Each row of a before or after table is a point. The points were changed in one or more steps. Then noise was added and the rows were shuffled. The steps act on how far a point lies along the listed directions, d1 being the first. Write out the steps. A step turns or swaps two directions, mirrors them in a line or flattens them onto one, adds a multiple of one to another, or multiplies one. Angles are multiples of 10 degrees, from the lower direction toward the higher: turns from -170 to 170, lines from 10 to 170 but not 90. Use the fewest steps. Two steps may share a direction if one is a turn and the other turns, adds or multiplies; they go together, in the order done. Otherwise the lowest direction goes first.

Directions:
(1): [ 45  -7 -29]
(2): [30  9 44]
(3): [ -1 -53  12]
Before, 8 rows:
[[-11 -47 -35]
 [ 41 -33 -11]
 [  1 -31 -50]
 [ 29  19   1]
 [ 31 -25  16]
 [-32  10  -4]
 [ 32  -7  15]
 [-83  46 -48]]
After, 8 rows:
[[  0  -9 -33]
 [-34 -19 -83]
 [  5   5  27]
 [ 12   7  30]
 [-20   9  38]
 [-55   0  -2]
 [-45  -2 -11]
 [  8   8  31]]
Steps: mirror d1 and d2 in the line at 80 degrees; multiply d3 by 0

Directions:
(1): [-48   1  -9  -4  30 -41   4  50 -36]
(2): [-40  62   2  -8  13  19 -34  -2  39]
(3): [ 29  51 -44  -5 -41 -26  25  19  -1]
(4): [ -1  36  64  14 -25  13  10   2 -48]
(5): [-40   1 -42  -5 -13  20   7 -53 -43]
Before (9 x 9):
[[ -7  21 -13  -7 -17  -7 -10 -11   7]
 [-11  35  33   9 -20  -2   6  18 -19]
 [  4  -2 -42 -14   8  12  -9 -27  20]
 [-45 -12   5  -4  16  19 -21 -42  -7]
 [ -7  56  35  -6 -26  33  -6   1  30]
 [ 35  26  62  13   7  10 -16 -11  49]
 [-24 -23 -43 -23   2  19 -15 -32   2]
 [-23  48 -35   2   9 -18  -4  37  -2]
 [-13  37  25  -7  14  -5  -3  25 -17]]
After, 9 rows:
[[ -6  63  94  15  20  -5 -20  28  14]
 [-45  64  47  -6 -12   2   4  38 -22]
 [-17  17 -31 -13  13   6 -11 -14   3]
 [  6  -5   1  -6  17 -19  10  25 -24]
 [-30 -16 -34 -22   4  12 -17 -21  -3]
 [-42 -22  13  -2  25   2 -17 -16 -12]
 [ -8  15  21   8 -16 -10  14  15 -27]
 [ -8 -15 -79  -2  11 -38  18  28 -21]
 [-19  21 -16  -6 -13 -17  -5  -2 -14]]
Steps: add -1 times d1 to d4; turn d1 and d2 by -70 degrees; add 0.5 times d3 to d5

Directions:
(1): [-31  66  21  21  10   1 -39  25  21 -54 -25 -13  30 -12]
(2): [ 43 -38  28  22   4  39  10  12  18 -10 -53 -47 -17 -40]
(3): [ 47  20  14 -36  28 -11 -72 -44  18  19  13 -15 -21  -5]
Before:
[[-61  26 -24  21 -23 -27  36  33   6 -35  -9  32  41  30]
 [  9  62  36  20   0  47 -31  44  31 -74 -52 -40  42 -35]
 [-60  56  10  37 -22  36  31  53   0 -70 -57  -1  58   5]
 [-40 -39 -32  19 -20  -5  82  26 -29   6  32  43  19  30]
 [  9  37   7 -12  30 -23 -37 -18  26  18   7   6   7  21]
 [  9 -28  13  -4  19  26  -1  -6  13  15 -33 -29   2 -25]
 [ 23   9  32   9   3  -4 -32 -11   4 -12 -16  -5   2  -8]
 [-42  54 -47 -26  -8 -64 -25 -18 -34   2  59  51   9  49]]
After (8 x 14):
[[ 90  15  20 -48  19  25 -72 -39  26  13   2 -35 -15 -24]
 [ 79 -26  -6 -67  12  16 -29 -72  -6  65  11  -5 -34  17]
 [-13 -15  10   3  14  21   3   3   8   3 -32 -23  14 -21]
 [ 15  15  32  11  -1  -6 -33  -6   2 -15 -17  -1   6  -3]
 [ 37 -30 -28 -40  -2 -38  -1 -45   5  47  26  21 -18  30]
 [-33  41 -37 -15  -7 -49 -19  -7 -25  -6  37  31   6  33]
 [  2 -66 -34  -2 -13  -8  67  -2 -27  38  40  34  -9  29]
 [-12  49   8   6  22 -16 -25   4  29  -6 -11   2  20  17]]
Steps: swap d1 and d3; multiply d2 by 0.7

Directions:
(1): [ 49  27 -37 -38  86 -18  21   6   7   2  -5  -7   0  -1  18 -21  -2  31
  -6 -10  -1  48  16  13  51  30 -31  -1 -26  27 -35  40]
(2): [-28 -15 -43  -3  -6  22  15 -35 -22  29  -4  27  55  26  20  -3  -5  17
   8 -75   5 -44  -5  13   3  77  28 -11 -28   4  -3 -27]
(3): [ 34  -8 -18  29   0  29   5  17   3  40  15  35 -24 -21  95 -31  36  -8
 -27  28  18 -30   1  -5 -30 -29  29   1 -49  18   9  24]
Before:
[[  5   2   7   1   1  -3  -4   7   3  -3   3  -1 -12  -8   1  -5   4  -6
   -4  18   1   7   2  -5  -3 -17  -5   6  -3  -1   2  11]
 [ 10  -2  -1   3   0   9   2   5   1   9   3   5  -8  -3  24  -8   9  -1
   -6   8   3  -5  -3   2 -11  -9   9   2  -8   1   0   8]
 [  9   3  -6  -3  11  -1   1   5   3   5   0   3  -5  -6   5  -5   1   5
   -6   4  -2   6   3   0   4  -3  -5   0  -8   8  -5   5]
 [  4  -2  -1   0   1  -3  -1   4   3   1   4  -2   1  -1   0   4   3   4
   -3   5   2   0   2   2   0  -7  -3   2   1   0   0   8]
 [ -8   7  15 -13   1 -17  -3  -6   1 -19  -8 -15   3   6 -39  11 -17   3
    9  -6  -8  15  -1   1   9   5 -15   0  20  -5  -3  -4]
 [ 19   3   8   4   8  -4  -2  14   6  -1   2  -4 -17 -11  16  -1   4  -5
  -10  24   1  11   3  -6  -4 -18  -3   4  -5   6   0  19]
 [  6   7  -3  -3   5  -3   2   3   4   1   0   4  -9  -3   4  -2   5   0
   -4   5  -1   2   0   0  -1   1   3   0  -3   7  -4   3]
 [ 12   3  -6   6   4   8  -1   7   2   7   1   5 -11  -7  20 -12   7  -3
  -10  13   3  -2  -1   1  -2 -11   2   1 -13   7   3  12]
 [  5   6  -5  -1   8  -2   0   0   4  -4   1   0  -3  -3  -1  -4   0   5
   -2   4  -3  13   1   1   4  -3  -7  -2   2   5  -6   8]]
After (9 x 32):
[[ 14  -6 -14  21  -9  24   0   7  -1  25   7  22 -12 -11  55 -21  20  -8
  -18  15  10 -25  -3  -1 -19 -15  20   0 -31  11  11  12]
 [  1 -14   1  24 -24  18  -3   4  -3  19   7  17  -4  -7  42  -3  12 -12
  -12   9   8 -29  -4  -7 -28 -10  25   1 -19   3  14   2]
 [ 20  -6  -7  14  -2  20   4  10   1  24   9  18 -15 -10  58 -18  22  -4
  -15  16  10 -18  -3   0 -23 -18  21   2 -25   7   4  15]
 [-36   7  25 -27  -9 -30  -6 -20  -4 -40 -16 -32  24  22 -95  31 -39   6
   27 -30 -18  23  -4   4  21  27 -26  -2  49 -18  -5 -25]
 [ -1  -6  -2   4  -6   1  -1   1   1   5   4   2   5   0   4   5   4   3
   -3   1   3  -8   0   2  -5  -5   2   1  -1  -1   3   4]
 [ -6  -7   3  11 -18   9  -5   1  -3   7   5  10  -4  -5  13  -5   7 -10
   -4   8   4 -15  -2  -6 -16 -11  10   4  -9  -3   9   0]
 [ -1  -5  -9   6  -5   9   0   0  -2  14   2  13   2  -4  16  -6   4   2
   -7  -4   1 -13   0   0  -8   2   9  -2 -14   6   2  -5]
 [-10  -2  -6   5  -9   5  -1  -8  -2   0   1   6   8   2  -2   0  -1   2
    1  -9  -2  -4  -3   1  -5   6   4  -4   2   1   0  -5]
 [  1   2  -6   4  -5   4   2   0   1   8   1  11  -6  -2  13  -3   8  -2
   -5   1   1 -11  -3   0  -9   3  12  -1  -8   6   0  -2]]
Steps: swap d1 and d2; multiply d3 by 2.5
